Rows are points. The window is the flat piece filled in between its corners: a triangle in 3 columns, a solid with four corners in 4, and so on. A path goes straight from each point to the next, and from the last back to the first. List the points from which the path goes on through the window.

Window (4 x 4):
[[ 27  18   1  10]
 [-32 -41 -11  10]
 [-10  15  19 -42]
 [  7  12 -19   7]]
Path:
(1): [-25  26  18 -10]
(2): [  3   2  14 -41]
(3): [ 34  -5 -15  -1]
(4): [-2 22 -8  9]
(5): [ 1  7 -2 27]
(6): [ 19 -19 -21   6]
(7): [  7  -8 -31  -1]
(8): [-10  28  13  20]
(9): [-60 -37   4  21]
(10): [ -3 -32 -11  -5]
(11): [ 10 -39 -32  -2]
(12): [-39 -12  13   9]
(13): [-40 -24  -8   9]
(14): [-22 -36 -14  -5]
(15): [ 10 -32 -23  -9]
(16): [-26   2  10  25]
Through the window after points: 3, 7, 11, 15

Window (4 x 4):
[[ 18 -30 -30 -23]
 [ -3 -13 -16  46]
 [  8   3 -26   8]
 [ 42   9  55  -4]]
Path:
(1): [ 22   3 -29  20]
(2): [ -9  -2 -14  -4]
(3): [-16  -2   4  -8]
(4): [36  0  5 59]
(5): [ 60 -21   1   7]
(6): [  7  -8   6 -22]
(7): [  7  24  48 -23]
(8): [ 56 -14  28  13]
Through the window after points: 1, 5, 7

Window (6 x 6):
[[  1  19 -11   6 -21 -40]
 [  5  13 -21   7   4   3]
 [ 36   2  29 -22  24  54]
 [ -1  27   8  17 -35  20]
 [-21 -34  -1  16  -2 -20]
 [  6 -55 -10 -36  15  15]]
Path:
(1): [ 29 -21 -36   1 -30 -12]
(2): [-17  -5   1   2 -12  -3]
(3): [ -5  -8  -8 -24  11  -5]
(4): [ 30 -36 -20  21  -5   5]
(5): [ 20 -60 -10 -19  -2  20]
(6): [ -8 -27  -6 -35  22   4]
(7): [-31  24 -15  -9 -14  11]
(8): [ 46   1  25  31 -10  -9]
(9): [ 37 -26  -9  -5   4  30]
(10): [-18 -15  12 -16  21  18]
(11): [-11 -16  -9 -18  10  17]
(12): [ 14 -19 -13  -3   4  -1]
Through the window after points: 5, 11

Window (8 x 8):
[[  1   5 -38  -1   6  21 -26  10]
 [  3 -11  35 -32 -23 -18   3  16]
 [ 20 -34  24   7 -13 -16  30  18]
 [ -5   5  -4 -21  13 -31   6 -56]
 [ 16  -7  53  -5  -4 -49  16  37]
 [ 30   7 -13 -13  12  26   8  19]
 [ -2  11 -51 -29   8  -5   5   1]
 [ 29 -60  18   0  38  17  18  44]]
Path:
(1): [-25 -15  45 -11   4  -5  37 -21]
(2): [ -4  -3  13 -13   1  10  18  23]
(3): [ 34  -8  -2 -19   2 -19 -12  -3]
(4): [ 27   0  -1 -20 -12 -22 -29   6]
(5): [-27  10  13  -8  -9  -1  32  17]
(6): [-12  -2  11 -11   8   9  10   5]
(7): [ 43  -6   2 -32 -18 -32  -5  10]
(8): [ 33 -39  -8 -11  -2 -46  -1  22]
(9): [-16  -6  49  -6   5  24  34  10]
(10): [ -6 -34  17   2   3  15  37  24]
(11): [ 46 -12  -5 -13  13 -31 -17   8]
(12): [ 26  -6 -17 -10   4 -31  -2 -15]
Through the window after points: 2, 6, 10, 12

Window (8 x 8):
[[  9  -9   2  14 -27  27 -30  -9]
 [ -5 -22 -27 -44 -20 -17 -13   6]
 [ -7 -39  -8 -41  -2  13  -9 -10]
 [-26  -6  -6 -60 -10 -19  -1 -22]
 [ 26  13  -3  26   2  31  18   0]
 [-14 -32 -12  25  38 -24  12 -23]
 [-14   1  -3  16 -29  49  -7  19]
 [ 18  38  15  11  15  34 -13  29]]
Path:
(1): [-18 -26  20 -21 -20  15   5   2]
(2): [  6   1 -45  -6   2  34 -25  -2]
(3): [ -3   1 -18   3 -14  29  -7  -9]
(4): [  5  -1  12  15 -15  29  -3  15]
(5): [ -8 -24 -13 -17 -32 -15  -1  26]
(6): [  5  -8 -19 -40  26  23 -30 -48]
(7): [-17   3 -38 -35 -15  37 -21 -34]
(8): [  9  -1  33  34  14 -21  15  34]
(9): [  8 -20   4  12  -9   8   6  13]
(10): [-24  15 -21 -15   2  38  -9 -22]
(11): [-13  11 -41  -1 -24  38 -17  -3]
(12): [  3 -22  42 -16 -21  20   2  23]
(13): [-12 -33  14 -24 -22 -18  10  -2]
(14): [-10  12 -37 -21   2  26 -11 -23]
(15): [  8  -8 -34 -18  21  14 -21   5]
(16): [-10  -8   8 -10 -10   2   8   3]
Through the window after points: 1, 3, 5, 9

Window (9 x 9):
[[  2   7  13 -24  -1 -22 -12  10  18]
 [  2   0   6 -18 -12  11 -17  -7  19]
 [ 34 -24 -14  12  -1 -19  37 -20 -40]
 [-18 -16  10  21   8 -10 -33   8 -17]
 [  2 -16   5   1 -40  37  16  29 -24]
 [ 47 -10  -2  -9  17  10 -40  14 -18]
 [  4  18  31  13  12 -36   0 -12  18]
 [-13  -1 -21   0  17   9   2   1  14]
 [-17 -41  19  29   2  -4  -4  15  -3]]
Path:
(1): [ 33 -21  -6  -3 -13 -25 -13  11  16]
(2): [-8  1 27  6  2 -6 -6  0 -6]
(3): [-29 -20  21  -1  33   3   6  12   6]
(4): [ 19  11  -5   3 -25  -6  -6   1   1]
(5): [ 26  -2  -6  27 -15 -23  -9  -8  10]
(6): [-11 -10  -2  -6  16  16   6   1  -8]
(7): [ 25   5  22 -15  60 -10 -31 -12 -34]
(8): [ 15  -9  -4  -1 -14   8 -14  13   8]
(9): [ 17 -10 -12  12 -19  14   1  20  -7]
(10): [-15  -4  29 -25   2  -2  -4   5  -3]
(11): [-17 -11  28   8   7  13   6   6  -5]
(12): [  0 -14 -12  10 -18  -9 -11   6  -6]
Through the window after points: 3, 7, 9

Window (11 x 11):
[[-13  25   7  10  -2  18 -17  -4 -10  13   6]
 [ -6 -26 -16  13  23 -12 -15   6 -18 -12 -14]
 [ 16  -4 -14 -11 -20   7   1  10   3  10  17]
 [  9  15  -2  -3   7  -7  -7   7  19  -3  30]
 [-15  -6  -9  25  35 -14  25  17 -45 -15 -24]
 [ -3 -26  18  -1  -2  -6  20  -3  16   1  -5]
 [  3   3   5   6 -35   8  14 -18  29 -24  -3]
 [ 10   8  -6  26   7  33  -2  -8   3   8  22]
 [-23  -5   3  56  10 -30  23 -36 -60  -7 -18]
 [ -8  -7 -12  16 -13  -6   5  17  29   7   3]
 [  8  13 -11   2  -3  -2  11 -21  22  11 -11]]
Path:
(1): [  0  11  16  26  -9 -17 -31   5  11   0 -44]
(2): [  1 -12 -14   4   4   7  11 -12   4   1  16]
(3): [-27 -19 -14  15  15   0  31  -1   2  -1 -10]
(4): [  3   4   0  16   7  -9   2  10 -15  -4  -7]
(5): [ 15  -9  -4  19  14  -4  -4  -1 -11  -8  -1]
(6): [-36  -5 -11  20  -2   7   8 -12  -9   7  -2]
(7): [ -4   0 -15   4  -7  11  22  -8   6   3   3]
(8): [  6  12   9  30   9 -19 -30   5 -13 -12  -1]
(9): [ 17  -7   3   5   3  15  -7   8  -5   4 -11]
(10): [ -8  -2 -26  -6 -28 -13  19  -5   9   5  40]
(11): [ -9  -6 -15   3   5  -5   8  -3  -9  -3  -2]
(12): [ 17   0   6  23  16   3 -18  19 -14  16  -1]
Through the window after points: 3, 5, 9
